Each point is reached from the start by the listed moves, each made once or not at all, plus a little noise. Say if it took an odd or an even number of moves. Then give how often each move was made.

Moves:
(1): [ 0.76  0.19  0.40 -0.16  0.55 -0.40]
(2): [-0.10  0.85  0.04  0.08  0.12  0.25]
(3): [ 0.03 -0.27  0.70  0.40 -0.22  0.22]
Start: [ 0.06 -0.03 -0.19  0.25  0.11  0.16]
Points:
[ 0.79  0.16  0.20  0.04  0.74 -0.23] => odd (1, 0, 0)
[ 0.01 -0.01 -0.16  0.29  0.06  0.16] => even (0, 0, 0)
[ 0.85 -0.11  0.98  0.47  0.40  0.02] => even (1, 0, 1)

Moves:
(1): [ 0.22  0.04  0.31 -0.05  0.09 -0.13  0.21 -0.12 -0.21 -0.01  0.03  0.12
 -0.07]
(2): [-0.06  0.35  0.13 -0.05  0.17 -0.34 -0.11  0.06  0.42 -0.13 -0.07  0.16
  0.30]
(3): [-0.02  0.25  0.23 -0.23 -0.30 -0.06 -0.21  0.15 -0.07  0.25 -0.23 -0.31
  0.14]
(4): [ 0.25  0.28  0.04  0.75  0.10 -0.13 -0.05  0.03  0.12  0.11  0.43 -0.21
  0.02]
(5): [-0.07 -0.04  0.44 -0.08  0.01  0.13  0.24  0.11  0.11 -0.23  0.40 -0.07
  0.29]
(6): [ 0.06  0.16 -0.28 -0.12  0.16  0.11 -0.15  0.12 -0.37  0.02  0.08 -0.01
  0.18]
(7): [ 0.09 -0.05 -0.11  0.19 -0.27 -0.13  0.29  0.33 -0.15  0.03 -0.10  0.41
  0.03]
(8): [ 0.22 -0.47  0.04 -0.34  0.14 -0.07 -0.17  0.48 -0.13  0.01 -0.18 -0.04
 -0.26]
(9): [ 0.49 -0.24 -0.06  0.52  0.10  0.33 -0.09 -0.15 -0.14 -0.03 -0.07  0.41
  0.15]
(10): [ 0.14 -0.32 -0.19 -0.30  0.06  0.05  0.13  0.10  0.11  0.40 -0.19 -0.03
 -0.06]
(11): [ 0.19  0.23  0.08 -0.09 -0.36 -0.38 -0.11 -0.16  0.21 -0.12  0.37 -0.16
 -0.04]
(12): [-0.15 -0.24  0.21  0.16  0.13 -0.16 -0.23 -0.13 -0.15  0.12  0.18  0.56
  0.13]
Start: [ 0.26  0.12 -0.27  0.10 -0.03  0.02  0.16  0.02  0.22 -0.04  0.25  0.16
 -0.02]
Points:
[ 0.57 -0.08  0.25  0.42  0.06 -0.42 -0.49  0.57 -0.01  0.43  0.44  0.18
  0.01] => even (0, 0, 1, 1, 0, 0, 0, 1, 0, 0, 0, 1)
[ 1.13 -0.05 -0.35  0.85  0.38  0.54  0.25  0.23  0.07  0.27  0.91  0.27
  0.56] => odd (0, 0, 0, 1, 1, 1, 0, 0, 1, 1, 0, 0)
[ 1.20  0.53  0.45  1.34  0.22 -0.81 -0.22 -0.46  0.47 -0.12  1.15  1.01
  0.46] => even (1, 1, 0, 1, 0, 0, 0, 0, 1, 0, 1, 1)
[ 0.76  0.23  0.49  1.41  0.47 -0.18 -0.09 -0.10  0.57 -0.19  1.13  1.02
  0.90] => odd (0, 1, 0, 1, 1, 0, 0, 0, 1, 0, 0, 1)
[ 1.19  0.04  0.53 -0.16 -0.47 -0.02  0.34 -0.03  0.23  0.23  0.56  0.12
  0.40] => even (1, 0, 1, 0, 1, 0, 0, 0, 1, 1, 1, 0)
[ 1.19  0.33 -0.20  0.36 -0.03 -0.08  0.00 -0.27 -0.28 -0.19  0.68  0.52
  0.20] => even (1, 0, 0, 0, 0, 1, 0, 0, 1, 0, 1, 0)
[ 1.37  0.25  0.48  0.65 -0.01 -0.22 -0.11 -0.05 -0.18  0.51  1.21  0.44
  0.74] => odd (1, 0, 1, 1, 1, 1, 0, 0, 1, 1, 1, 1)
[ 1.00  0.07  0.57  0.32  0.24 -0.61 -0.11  0.34 -0.23 -0.09  1.51  0.36
  0.23] => odd (1, 0, 0, 1, 1, 1, 0, 1, 0, 0, 1, 1)
